Rows are points. Before rounding, the points of a table are all equally far from one centre. They may lie mostly on one side of it. Where is the centre, to within rounding?
In the rows, zero is written as 128.

Points:
[[188 123]
 [165 163]
 [188 116]
 [164 164]
 [184 104]
 [187 114]
 [188 123]
 [142 169]]
Centre: [142 123]

Points, 14 rows:
[[165 118 126  51 136 161 121  85]
 [135 128 131  49 113  81  54  86]
 [ 83 151 132  78 162  93 106  80]
 [129 143  55  63 187 154 120 140]
 [180 138  67  77 145 159  53 140]
 [109 158  91  47 114 150  84 135]
 [146 139 103  61  76 123 106  54]
 [125 177 152 124 124 128  70 117]
 [159 122 115 131  75 148 118  60]
 [128 142 114 112  64 125 102  58]
 [172  62 101  54 133  63 117  66]
 [159 156 129  86  81 156  80 106]
 [137 120 134  73 140 169  96  90]
 [150 141 119  35 114 151  91 108]]
Centre: [151 123  87 109 128  91 116 124]

Points:
[[167 173 118  94 135  97 167 123  58  65 163 132]
 [161 164  86  98 118 139 181 166  40  56  99 135]
 [137 152  49  95 144 135 203 139  53  98 109 101]
 [175 131 105 138 175  79 167 118  91  78 115 111]
 [182 161  47 115 145 104 221 130  69  68 115 134]
 [163 166  85 117 156 139 152 162 107  73  84 143]
 [186 121  38 105 136 134 194 142  91 107 104 122]
 [140 177 102  92 162 150 199 145  83  56 113 149]
 [157 170  68  96 127 157 181 178  96  85 117 122]
 [175 138  79 133 104 179 147 132  61  90 127 126]
 [156 138  40 144 164 141 185 149  92 103 106 115]
 [152 140  50 111 151 133 190 176  61  89 114 106]
 [169 167  60 149 122 109 181 187 108  79 118 159]
 [151 163  53 112 120 153 170 180  88  78 105 123]
 [161 168 112 153 123 104 181 153 121  54 103 107]
 [156 164  64 127 150 133 161 158 125  80  90 123]
 [143 145  92  74 158 137 185 165  85  78 147 112]
 [172 159  60 108 146 133 187 139 125  53 102 130]
 [192 137  71 116 122 145 204 167 122  80 139 129]]
Centre: [144 136  93 126 121 117 183 131  84  90 124 143]

Points:
[[131 158  86 118 138 128  65 103  56 215  94 167 155 132 137 119 106 210
  154  87 142 100 178 159]
 [ 79  96  86  50 160 113  95  40  94 168  97 161 175 138 153 130  99 164
  175 104 124 104 170 152]
 [103 155 131  34 111 142 100  83 139 159 105 149 111 168  89 135 110 208
  138  76  94  86 186 132]
 [ 96  94 143  22 136  90  41  84  92 212 121 184 120 164 107  81 116 196
  132 129 130  80 196 118]
 [ 85  99 124  28 152 122  83  94 127 136 115 156  90 120 137 106 135 199
  164  62 159 116 173 193]
 [ 88 130 133  83 198 142  87  84  76 146 112 179 145 167 171 135 129 193
  181  90 131 131 150 132]
 [161 128 116  37 153 103 123 105  84 107 132 152 136 130  87 102 138 185
  168  76 120  80 187 139]
 [145  77 155 100 136 192  57  60 148 226 103 155 115 140 105 133 115 143
  180  73 147 108 162 153]
 [ 88 110 123  80 138 177  90 142 112 163  97 198 107 115 122 141 123 230
  143  86 120  84 199 173]
 [108  90  84  48 190 164  91  93  71 177 156 172  98 137 117 150 139 159
  136 100 179 117 188 196]
 [ 69 114 171  30 156 179  71 110 116 163 137 160 153 110 131 101  91 191
  170  77 119 103 114 173]
 [114 104 136  78 152 182 124  70 139 176 102 142 147 100 127 138 128 200
  176 111 164  80 215 152]
 [103 129 150  84 148 142  77 110 108 201 150 124  62 143 128 135 111 229
  130  77  81  98 196 136]
 [ 91  83 114  65 145 118 113  47 110 127 115 134 124 119  98 126 105 208
  178  54 139 144 176 160]
 [113 109 116  74 150 158 101  41 108 168 117 145 143  88 143 135 140 170
  177  69 137  86 173 202]
 [135 136 100  85 163 144 151  51 123 141  66 154 155 158 113 146 128 160
  138 107  83  85 190 150]
 [102 103 183  61 165 143  84  95 131 198  96 150 100 121 175 133 103 205
  121  53  92 118 173 169]
 [ 96  82 131  82 155 152 129 102 103 106 116  98  96 157 152 107  74 193
  140  87 146  42 177 156]
 [107 112 155 148 133 121  72  85  77 115  91 162 131 191 112 154  93 143
  102  86 142  78 143 167]
 [130  95 115  91 156 154  80  57  99 199 103 204 149  81 102 156 137 196
  156  99 159  90 205 144]
 [ 77 135 133  72 135 109 106  78 121 157 113 184  89 102 129 113 137 215
  174  88 135  94 128 102]
 [165 120 161  72 167 165  61  89 100 184 107 189  84 139 147 123 109 160
  198 108 161  82 195 193]
 [129 145 132  68 148 110  83 111 107 204 114 104 122 153 161 128 118 185
  162  75 138  93 168 159]
 [133 108 147 104 101 126  98  77  66 189 100 169 154 107 118 115 133 155
  176  60 110  71 230 124]
 [114 137 151  99 154 127  91  67  71 213 106 116 101 113 118 161 141 193
  140 137 125  90 147 144]
 [111  79 121  72 170 164  72  44 170 175 119 137 141 129 119 145 127 168
  156  89 117  77 155 181]
 [107 128 151 107 199 104  94  47  99 180 105 115  79 118 114 113 122 211
  174  94 151  88 206 162]
 [ 99 102 145  54 159 122  73 114 138 148  90 136 107 115 120 158 109 166
  191  97 140 116 205 173]
 [106 109  86  82 144 139 110  67 171 206  84 147 124 174 126 134 105 160
  149  74 133  70 174 130]
 [104 141 152  80 150 170  90  78  91 150 127 126 138 112 116 175 133 184
  169 124 152  67 176 131]
 [105 120 123  65 131 119 108  66 117 149 135 192 152 149 118 146 131 175
  181  87 135  74 165 165]]
Centre: [118 118 129  96 160 159  86  85 100 156 120 163 110 116 111  66  86 139
 107 109 125 120 178 133]

Points:
[[126 116  65 132 103 111 194 180 117 148 150 170 117 176 133 164  92 166
  109 151 157  69 169 111]
 [105 154  95 167  78  77 129 169 155 135 121 153 131 219 133 133 121 174
   88 134 176 125 151 130]
 [125 154  94 156 150 108 163 198  98 113 149 168  54 191 124 137 106 155
   98 191 174 127 177 121]
 [130 151 102 196  99 130 159 189 144 130 134 155  64 210 124 148 125 147
  133 154 116 132 164  73]
 [ 74 153  45 177 118 123 158 187 158 130 145 155  95 212 155 151 129 161
   88  98 131 113 178 123]
 [ 98 140  90 187 114  98 168 208 152 137 151 171 101 216 148 157 149 151
   89  95 178 145 188 111]
 [102 130  68 158 120  64 141 184  92 153 156 163 122 187 158 181  98 182
  127 175 146 121 168  84]
 [ 89 148  76 196 109 121 167 174 145 147 142 183 115 202 131 154 118 129
   92 105 146 160 175  68]
 [109 144 107 182  97  97 169 186 153 146 124 152  94 200  97 150 100 122
   93 135 198 106 177 137]
 [143 141  83 153 111  89 136 203 176 112 150 164  98 206  99 130 119 146
  112 156 148 141 153 114]
 [101 132 104 191  72 103 135 205  85 139 116 167 114 203 133 138 115 136
  109 129 133  98 172  98]
 [145 131  91 164 102 115 123 200 141 177 188 188  89 164  95 169 148 122
  107 115 181 133 129 114]
 [132 125  78 156 134 119 165 166 154 154 142 163 119 207 128  85 141 163
  130 106 160 102 193  87]
 [ 73 144 104 164  75  87 152 209 140 119 141 174 104 200 101 158 120 145
  127 120 169 143 191  99]
 [161 113 101 132  89  78 132 187 109 168 146 134 120 188 109 127 127 164
   99 144 176 152 132 132]
 [ 83 155 156 187  91  90 164 176 143 172 138 183 136 190 174 143 108 172
  119 114 170 106 140 116]
 [ 97  83 108 162 131  69 158 199 152 161 140 172 105 191 143 127 104 147
  119 133 160  81 187  75]
 [ 88 136  93 159 102 105 173 177 140 135 140 167 114 249 141 148 108 142
   77 101 145 133 135 121]
 [118 139 140 174 125 114 137 201 100 145 132 156 121 196 163 122  93 148
  129 134 163 137 195  61]
 [121 153  80 152 101  99 154 149 106 140 158 144 118 196  93 122 101 154
  113  99 191 157 176  74]
 [133 118 122 171  88  66 174 188 139 148 159 167 124 160 151 164  88 155
  139 151 144 133 190  92]
 [ 76 113  81 173 115  71 159 222 130 126 117 115 122 180 121 142 121 129
   67 100 150 145 183 100]
 [ 86 151  92 158 114  84 126 185 163 165 137 154 141 202 123 124  83 127
   75 151 125 120 176 100]
 [129 150  81 153  90  94 165 173 167 132 172 187  96 168 105 156 105 133
   82 127 112  91 141 150]
 [125 106  91 166 105  95 143 175 183 122 136 106 132 204 129 154  85 119
  107 132 170 129 159 104]
 [126 133 125 130 122 124 118 186 142 146 186 151  69 186 130 138 105 207
  136 119 134  87 160 139]
 [119 142  95 170 110  71 174 170 142 150 132 157  53 152 135 148 100 205
  124 136 129  91 182 116]
 [120 166  70 150  55 119 192 151 122 112 116 140 122 200 142 156 117 126
  120 149 117 102 130 100]
 [119 101 138 159 105 120 120 159 132 126 107 131 138 190 134 161  86 178
   77 137 161 126 145  92]]
Centre: [ 91 145 118 138 137 102 150 153 122 136 152 132 102 149 142 149 155 127
 115 133 146 117 144 109]

Points (27 x 24):
[[ 77 157 178 207  74 114 109  88  83 147 121 113  94 139  89 118 113 186
  125 144  92 171 146 116]
 [ 38 140 129 204  73 119 174  82  97  99 105  77 123 113 123 153 103 157
  143 147 114 187 105  75]
 [ 67 168 166 199  61  91 184 116 104  98 140  99 115 103 129 133 145 143
  160 131 108 164 174  54]
 [105 139 124 205  41 114 164 105  89  94 137 115  64 112 103  87 119 189
  152 142  63 163 108  48]
 [ 88 157 142 179  59  52 164  80 124  80 128 106  84  93 129 109 135 200
  125 127  96 167 135  80]
 [ 49 153 161 192  59 138 151  86 120 151 122 115 134 114  94 123  98 201
  185 173 115 172 134  87]
 [ 87 169 131 228  61  63 150 103 145 109 134 110 130  90 143 119 123 175
  149 144 127 191 126  95]
 [ 71 151 174 151  48 126 173  81 146 110 122  97  83  79 121 116 127 188
  163 111  98 184 131  41]
 [ 50 168  98 193  59 104 144  70 100  69 148  92 120 111 107 134 123 163
  172 151  84 163 134  62]
 [ 95 158 153 163  45  75 152  72  95  73 153 143  66  90 123  65 128 160
  183 130  97 183 111  62]
 [ 98 148 134 196  31  78 108 138  87 115 148 127 132 100  85 110 147 154
  169 151  99 179 149  58]
 [127 185 165 171  67  83 136 130  77  88 136 119  70 118 125 126 132 189
  169 118  96 214 120  83]
 [116 171 163 207  77  89 191  62 121 111  96  78 112 141 105 114 118 169
  154 156 108 168 122  98]
 [ 96 198 156 181  40 120 164 112 133  60 138 102 118  84 131 141 115 178
  173 183 117 203 102  88]
 [ 80 163 179 208  66  64 148 127 101  92 144 143 144  95  85 146 132 214
  155 140 104 170 113 113]
 [ 64 179 162 160  77  75 143 104  98 112 126 103  87 139 117 102  94 212
  137 160 129 190  98 111]
 [ 92 168 128 163  46  93 153  79 125 122 118 110 102  94 138 141  95 193
  163 168 111 208 148  91]
 [135 187 166 190  54 108 146  98 122  77 126 129 117 122 132 132  77 190
  122 107  90 192 154  80]
 [ 90 182 114 197  88  97 143  87  78 113 125  87 136 148 108 127  86 169
  139 133  80 166 152  84]
 [ 63 148 184 172  79 114 182  87 108 117 104 185  90 149 101 115 127 143
  165 136  85 157 198  90]
 [110 150 153 204  62 107 148  94  86  83  99  96 127  91 136 104 109 187
  147 165  62 167 136  77]
 [ 90 153 142 178  11  77 189 120 125 117 111  86  90 110  83 135 127 155
  171 159 101 144 147 105]
 [102 134 148 157  33  89 147  99  84  91 148 122  82 129 107 132 126 233
  172 153  82 164 112 116]
 [108 160 150 156  74  80 162  78 131 162 124  86 104  70  97 112 124 197
  165 154  89 153 133  59]
 [114 148 148 218  85 102 136  82  95  91 141 116  94 119 170 121 121 166
  135 141  97 223 102 120]
 [103 157 168 148  89 111 148 104  72  90 111  80 134 119 132 113 149 189
  157 153  85 204 101 120]
 [109 135 172 169  56  81 158 103 114 127 150 106 125 144 105  86  91 194
  121 119  82 162 151  63]]
Centre: [108 139 144 149 101 124 135 117 136 100 133 151 104 115 110 134 113 130
 154 139 113 129  97  95]

Points:
[[104  90  89 155 146 105 175 187 142 132 126  91 170 141  59  92  45 108
  122 146 174 102 125 199]
 [166 131 120 162 122  94 173 191 136 147 115  77 218 197  50  94  81 126
  143 127 188  84 152 170]
 [156 113  89 175 160 106 183 147 123 135  94  93 163 122 120  90  43 110
  121 163 163 109 127 160]
 [122 102  77 151 115 110 141 213 135 114 103 100 182 157  70 129  48 122
   97 168 201  88 140 161]
 [166 122  81 173 161  57 147 132 160 172 112  92 186 149 101 114  68 101
  123 126 197 110 122 196]
 [118  99  75 179 118  81 160 150 124 106 119  63 218 159  98  91  77 131
  152 113 168 160 115 171]
 [ 87 102  96 149 173 138 149 163 159 135 115  61 217 181  75  96  57  88
  150 114 156 116 137 194]
 [141 113 100 138 136  93 151 181 101 152 155  83 215 167 121 141  79 149
  132 151 139  92 158 180]
 [123 145  49 142 117  98 156 166 124 150  96  83 214 153  83 116  61 111
  102 174 171 107  99 182]
 [105  98 115 180 160  89 125 212 146 120 117  95 199 144  48 129  63  96
  132 155 154 141 142 155]
 [108 124  71 164 157 104 158 187 111 122  95 120 184 196  43 142  63  99
  101 131 140 118 103 142]
 [120 124 122  92 111  89 165 175 101 122  97  63 207 159  85  82  57 143
  114  97 171 164 120 176]
 [ 95 178 131 159 163  89 179 172 123 102 103  93 212 151  99  85  86 107
  106 136 186 111 144 195]
 [166 131 121 151 169 105 157 150 143 109  91 100 227 134 100 129  56 104
  152 147 179 121 142 193]
 [146 142  61 162 136 101 173 149 155 121 127  61 213 134  69 147  63  81
  129 157 144 115 113 158]
 [159  92 128 176 163 116 159 184 139 151 108  82 169 174  62  75  60  85
  105 142 141 145 127 160]
 [157  86  60 161 142  81 117 175 151 114 122 104 184 152  71  86  74  98
  109 172 174 128 172 176]
 [126 134 107 131 132 102 167 206 142 136  71  77 197 105  77 124  91  88
  140 153 177 159 168 175]
 [116 136  54 150  99  90 199 151 118 130 123  80 214 149  94  79  74 111
  119 132 133 110 140 173]
 [163 145  76 157 114 117 188 137 124 113 100 104 217 147  81  89  49 115
  131 113 207 109 146 159]
 [134 114  60 165 154  60 168 214 176 107 121 111 197 186  65  96  97  96
  116 134 153 111 118 177]
 [ 97 123 133 167 163 126 150 158 112 166 118 107 155 169  53 124  75 112
  102 145 201 140 128 191]
 [142 137  90 145 112 114 151 163 109 131  80 112 245 185  69 113  52 115
  121 126 190 136 143 167]
 [125 107 106 177 166 118 154 142 157 135 109 101 245 156  73 111  63 114
  124 114 146 156 121 153]
 [143 137 127 155 152 117 128 162 145 118  64  72 187 183  30  87  62 105
   81 126 182 119 133 185]
 [104 160 110 177 165 123 155 187 128 147 141  89 195 134  84 115  40  93
  145 131 169 101 144 209]
 [140  86 106 154 140  83 165 143 144 106 137 111 204 173  96  85  56  90
  159 150 210 108 132 167]
 [184 117  89 147 127  98 157 180 160  94 125  53 218 184  53 108  89 117
  140 124 159 178 126 150]
 [150  92 134 138 121  79 135 163 103 121 112  91 213 159  78 133  64  92
  106 154 136 139 149 161]]
Centre: [128 158 104 125 125 110 120 163 160 127 117 101 149 167 101 105  93 119
 142 117 155 121 133 141]

Points, 30 rows:
[[ 97  98 147  82 119 116  82 124 137 186 127 138  27 109 118 140 194 157
   76  55 128 159  60  88]
 [115 135 116  78 128  98  66 144 169 189 141 103  41 116 127 121 157 128
   48  70 121 137  59  79]
 [ 93  92  96 111 144  66 112 133 139 183 118 124  60 119 123 150 161 161
   75  88  99 140  93  86]
 [114 126 102  77 111 115  94 125 141 178  94 158  86 134 110 119 141 137
   57  59  94 149 113  71]
 [ 99 120 129  69 101 131 111 160 187 175 133 139  45  87  95 112 156 119
   81  88 120 117  76  83]
 [101 103 104  92 139 113  97 161 158 148 132 144  66 118 107 142 164 120
   59  43  86 146 118  71]
 [122 116 130  66  89 124  68 113 110 179 105 164  56 108 116 120 155 106
   31  84 111 135 115  98]
 [124 129 109 118 107 165 121 157 165 167  99 148  40 106 113 146 153 172
   28  80  75 124  77  65]
 [107  91 132 136  90 139 101  96 164 182  90 119  67 125 122 118 165 148
   89  72 121 134  65  60]
 [ 92  93 115  78 137 134  60 126 124 185  85 153  60 112 158 138 175 150
   55  87 113 128  81  81]
 [142 125  83 124 128 121 120 137 159 210  85 133  73 151  92  99 137 106
   79  89 118 134  82 102]
 [ 90  86 131 108 127 112 109 138 168 187 156 129  63  70 126 139 157 156
   73  84  68 153  95  83]
 [ 72 128  84 117 146 145  88 130 134 168 132 106  43 132 149 135 176 127
   46  88  89  86 118  61]
 [106 139 123 108 134 173 105 166 174 149 151 165  46 112 122 115 173 136
   25  73 104 154 109  77]
 [112 107 141 113  96 130  92 139 164 171 152 121  22 118 124 153 173 161
   89  74  97 119  80  27]
 [106  93 122 116 139 106  65 152 146 156 128 135  41 114 125 135 172 163
   43  64 130 127 116  46]
 [135 100  99 133 103  96  98 112 142 190 143 117  36 138 124 144 143 133
   79  49  99 158  66  63]
 [115 100  66  82 137 165  92 119 132 207 128 136  74 107 101 153 136 121
   77  40  96 151  81  94]
 [ 71 102 152 121 160 132 136 107 151 169 122 127  59 127 140 131 156 141
   57  99 123 136  95  84]
 [126 119 140 144 159 132 101 118 113 218  96 123  65 124 145 134 162 132
   44  39  77 152 107  76]
 [106 125 111 146 106 137 133  69 162 150 121 124  54 111 126 121 159 123
   46  74  97 130 101  78]
 [112 104 107 141 113 148 107 126 179 195 135 111  55  69 113 125 158 124
   40  55 131 132 105  61]
 [112 128  93 108 132  94  74 181 151 209 143 142  49  80 121 122 161 176
   86  48 116 134 112  65]
 [146 150  68  77 126 137  93 153 153 181 134  96  47  96 133 109 157 113
   45  40  89 170  86  75]
 [112  96 112 102 111 108  70 128 163 166 101 139  38 113 116 138 164 158
   59  68 123 139  61  70]
 [ 95 115 143 124 130 114  92 132 173 207 132 137  29  95 129 152 136 134
   39  63 115 109 109 107]
 [115 124 158  93 132 125  92 141 158 179  84 151  47 114 132 109 134 157
   53  48  99 136 103  70]
 [140  83 106 127 129 104  74 121 183 197 127 127  39 131 107 152 158 145
   63  65 109 148  93  83]
 [126 129 131  97 122 130  77 133 140 178 108 115  31 119 128 174 138 158
   55  17 100 156 130  63]
 [110 116 117 120 138 119  82 117 151 185 108 119  41 115  99 134 187 167
   26  93 144 149  76  80]]
Centre: [156 132 122 117 119 156 101 147 112 164 137 107  64 107 136 131 164 150
  97  88 116 122 111 121]
